Every row gives one point. Each table stands for the endless flat space through its points: a line for two points, a plane for three, and so on. The two share one point or none. Which?

First:
[[-1.07  2.48  1.77]
 [ 1.87 -0.10  1.71]]
Second (2 x 3):
[[ 1.39  1.52  1.29]
 [-0.26  0.97  2.04]]
They share: [0.40 1.19 1.74]

First, 6 rows:
[[ 2.13  2.03 -3.55 -3.11 -0.22  0.41  0.54  0.51]
 [ 1.96  0.10  2.61  3.38 -0.38  0.45  1.23  1.43]
 [-1.87  1.68 -2.32 -3.00  3.48  1.27 -1.02 -1.52]
 [ 2.26  0.12 -2.14 -1.74  0.45  2.24 -1.06 -0.09]
 [-0.15 -0.09 -2.17 -2.74  0.24  3.11 -1.02  1.46]
 [ 2.61  1.55 -1.72 -1.04  2.42  1.22 -0.93 -1.36]]
Second:
[[ 2.05  3.12 -3.37 -2.42  0.82  2.73 -1.64  2.28]
 [ 1.69  0.84 -0.61 -1.28  1.30 -0.09  0.22 -0.90]
 [ 1.62  1.53 -1.63 -1.40  1.13  1.21 -0.47  0.24]]
They share: [ 1.37  1.08 -1.27 -0.95  1.20  1.10 -0.23 -0.21]

First (3 x 11):
[[-0.95 -1.25  2.32  0.27  0.17 -1.84 -0.37  0.48  0.21 -2.53  0.07]
 [ 2.55 -3.79  0.80  3.13  2.01 -1.52 -3.91 -1.76 -3.11 -0.69 -0.51]
 [ 2.22 -2.20  1.58  2.74  1.17 -2.30 -3.28 -0.71 -2.33 -0.72 -1.38]]
Second (7 x 11):
[[ 0.11 -4.10  2.11  1.91 -0.56 -1.87 -3.52 -0.46 -0.43 -0.99 -0.14]
 [ 0.99 -1.16  3.11  1.10  1.67 -0.78 -1.93  1.04 -3.78 -2.46 -4.55]
 [ 1.92 -4.57  0.08  1.75  0.78  0.16 -0.34  0.61 -0.50  0.03 -1.11]
 [-0.10 -1.75  4.82  0.61 -0.89 -0.60 -3.23 -1.70 -2.80 -2.88 -2.08]
 [-3.19 -0.96  2.71  3.35 -1.31  0.49 -2.31  0.15  1.77  1.16 -0.67]
 [-0.65  0.90  1.88  3.63  0.59 -1.38 -0.74  1.78 -1.83 -1.09 -2.13]
 [-2.83 -0.97  1.34  3.14  1.21 -1.71 -3.13  1.32  2.32  1.28 -0.73]]
They share: [ 0.69 -1.99  1.82  1.57  0.81 -1.94 -1.93 -0.29 -1.19 -1.62 -0.51]
